Each row of a before or after table is a point. One or more steps were done to the points. Then noise was added and the rows were shuffled. The steps act on how far a point lies along the listed directions, d1 being the first. Write out the steps. A step turns or swaps two directions, mirrors them in a line or flattens them onto one, adds a multiple of one to another, or multiplies one. Angles are multiples of 10 degrees, from the lower direction toward the higher: turns from -170 to 170, lines from 10 to 170 but not 90. Use the fewest steps. Two steps may share a direction if one is a turn and the other turns, adds or multiplies; they go together, in the order done. Otherwise the lowest direction goes first.

Directions:
(1): [-60  19  42]
(2): [45 41 45]
(3): [ 12 -61  43]
Before (9 x 3):
[[  2 -41 -18]
 [ 37 -40   5]
 [  7 -25 -46]
 [-80  38 -12]
 [-92  13  41]
 [  5 -19  33]
 [-37 -43  -6]
 [-16 -32   4]
 [ 47 -22  19]]
After (9 x 3):
[[  19  -16  -34]
 [ -93   -6  -16]
 [  -4   -4   16]
 [  52    5   18]
 [-123  -16   12]
 [   6  -22  -21]
 [ -42  -32  -17]
 [  43  -13   -4]
 [ -22  -17  -10]]
Steps: add -0.5 times d1 to d2; multiply d3 by 0.4

Directions:
(1): [ 54   1  34  81  17  16 -29  56]
(2): [-46 -25  68 -17  60  -2  51  36]
(3): [ 25 -28   4 -36 -19 109  12   8]
(4): [ 21 -24 -49   4 -39 -28  75  62]
Before (14 x 8):
[[ 37   7  21  47  11  17   4  93]
 [-21  12  41 -40  12  69 -28 -79]
 [  0 -16  76 -17  21 105 -30  -9]
 [ 42   5 -34 -30 -39   0 -17  -1]
 [ 27  30  39  61  40  24 -84 -39]
 [-21 -14  41 -16  34 -13  47  31]
 [-10  -3  72   3  63  58 -13 -17]
 [ 19  -2  26  50   4 100 -83 -27]
 [ -7  14   8  31 -20 -31 -19  -2]
 [-13  10 -40 -32 -54 -23 -17 -40]
 [-19 -31  30 -39   3  94  40  17]
 [-11 -28  56 -15  20  85  16  76]
 [ 34  -1  37  37  37  23  -3  23]
 [ 41 -12  43  48   9   7  -2  80]]
After (14 x 8):
[[-50  14  14 -50  -4 -11 -25 -62]
 [  4   8  44 -37  24  13 -39 -10]
 [ 54 -31  -7  36 -30  74  19 123]
 [ 77   0 -60  42 -46  32  10  20]
 [ 42 -29  -8  16 -29  93  39  62]
 [ 67  26 -36  68 -12   6 -67 -30]
 [ 33   5  40  48  29  22  -3  96]
 [ 11 -13 -21  -8 -17 -21  54  41]
 [ 50  13 -43   6 -69  52 -17 -34]
 [ 60   0   6  50  10  18  -1  30]
 [ 61  -5 -16  89 -33  95 -83   5]
 [ 94 -15 -16  52 -66  92 -22  45]
 [-23  11  13   7 -13 -35 -12 -15]
 [ 37 -14  39  49  15  12  -2  83]]
Steps: add 0.7 times d3 to d1; swap d2 and d4

Directions:
(1): [ 56 -93  -7  -7 -17  15 -30  40  10  76  26  36]
(2): [-64 -12  -9 -97  30 -36   7  79   2   9 -11 -17]
(3): [ 35  20  24  -2 -75  12 -28  71 -52 -51  40 -45]
(4): [ 42  52 -80   0 -19  16  89  40  33  21  13   6]
(5): [  -6  -30   28   18   27   34   18    0   75    4   41 -105]
Before (12 x 12):
[[ 91  16 -19  31 -56  17  40  32  10  -2  47 -35]
 [ 33 103 -21  42 -53   3  58 -11 -26 -48  11  18]
 [ 46   9  28  29 -29  35 -18   7 -19 -17  45 -28]
 [ 20  41 -23  22 -50   9  22   5 -17  -9  24 -12]
 [ -7 -38  20 -19  15   6 -31 -11  -5  32 -13  28]
 [ 43  59 -27  39 -52  31  24  -7 -41 -48   0 -12]
 [-13   1  -9  -6  35  18  38 -29  50  11   4  -7]
 [ 31  13   7  49 -46  36   8   3  23   0  49 -52]
 [ 13  -5  28  28 -37  31 -17  31 -13 -32  33 -62]
 [  2 -43  16   5  29  -3 -24 -30  14  -8   8   6]
 [-24 -55  -3  34  55 -22 -50 -53   4  27 -23  24]
 [ 24  75 -32   4 -36   9  14  31 -21 -45  26  -8]]
After (12 x 12):
[[103 -27  -3  82 -69  60 -23 -18 -32   4  29   6]
 [ -5 -35  -1 -10  34  13  14 -29  41  31   1  22]
 [ 60 -24  -4   8 -44  23 -40  42 -13   9  52   1]
 [-29  47 -49  51  47 -22  17 -67  -3 -15 -38  22]
 [ 42 -21  34  88 -36  45 -23 -51  27   2  50 -46]
 [120 -33   9  78 -86  37 -20  -3 -19  32  53  50]
 [ -3  18 -11  17  28  -5  22 -45  19 -35  -6   3]
 [ 77 -59  68  68 -38  21 -51 -37  -3  -4  45 -39]
 [ 19   0  17  43 -27  41   3  15  12 -25  35 -72]
 [ 42 -22  10  46 -59  22 -28 -11 -21  15  35  -7]
 [-40  42   8 -23  17  -5   5 -20 -10 -19 -29   6]
 [ 57  18  35  66 -26  50 -14 -35  -4 -27  49 -37]]
Steps: turn d1 and d4 by -120 degrees; multiply d2 by 2; turn d3 and d5 by 20 degrees

Directions:
(1): [ 11  38 -17   5  10   1  66 -42 -58 -13  21  61  70  81  68  -9   4 -44]
(2): [  2  14  91  44  26 -87  55  35 -44 -31  21   4  25  -6 -84   8  -4  13]
Before (9 x 18):
[[ 13   7  10   4   3 -14   4   0 -10   1  14   5   6  16  -4  -3  -8 -11]
 [  7   2 -42 -18 -11  39 -26 -22   6  17 -21   8  10   5  46  -6  -2 -10]
 [  8   8  34  20   4 -29  18   5 -15 -10   1   9  25  -3 -21  10   7   3]
 [ -7 -16 -35 -11 -12  37 -44   5  37  22 -18 -25 -38 -32   4  18  -4  -5]
 [ -3  -4  26  -1 -22  -8 -26  32  16   5   1 -32 -45 -45 -58   7  -8  27]
 [-12 -14   5  -5   2  14 -22  12  37  12  -7 -18 -31 -23  -7  -5   3  25]
 [-19  -2 -38 -14  -3  39 -29 -12   7  26  -7   1 -20  -5  36   8   9   2]
 [ 12  -6  31  10   6 -19  -5  25  -8  -4  -3 -17 -11 -23 -39   6  -4  12]
 [-10 -21  21   8   3 -20 -24  40  37  -5 -11 -44 -47 -49 -59   9   2  35]]
After (9 x 18):
[[  20   18   73   36   26  -65   57   25  -60  -27   20   18   36   13
   -49    8   -4    1]
 [  11   42   36   20   -4  -35   63   -2  -62  -18   31   37   41   44
   -11   -1   -7  -17]
 [   4   35   31   31   29  -53   82   -3  -58  -36   27   40   55   59
    -2    0    5  -18]
 [ -19  -12 -116  -49  -25  113  -70  -45   37   53  -22    2  -37    9
   110    1   14  -13]
 [   3  -20 -119  -59  -38  120  -94  -44   64   48  -45  -10  -29  -10
   106  -14    0  -11]
 [  11    2   31   13    4  -36    2   16   -8   -7   14   -6   -2   -4
   -36    2   -7    0]
 [   6   11   97   47   20  -86   45   37  -36  -31   12    4   36  -17
   -86   17    6   18]
 [  -1    8  -28  -12    2   35    9  -26    5   10    5   26   10   34
    61  -16    8   -7]
 [   0    0 -118  -41  -27  104  -38  -54   28   36  -19   17   -9   34
   118    5    3  -49]]
Steps: multiply d1 by -1; multiply d2 by 3
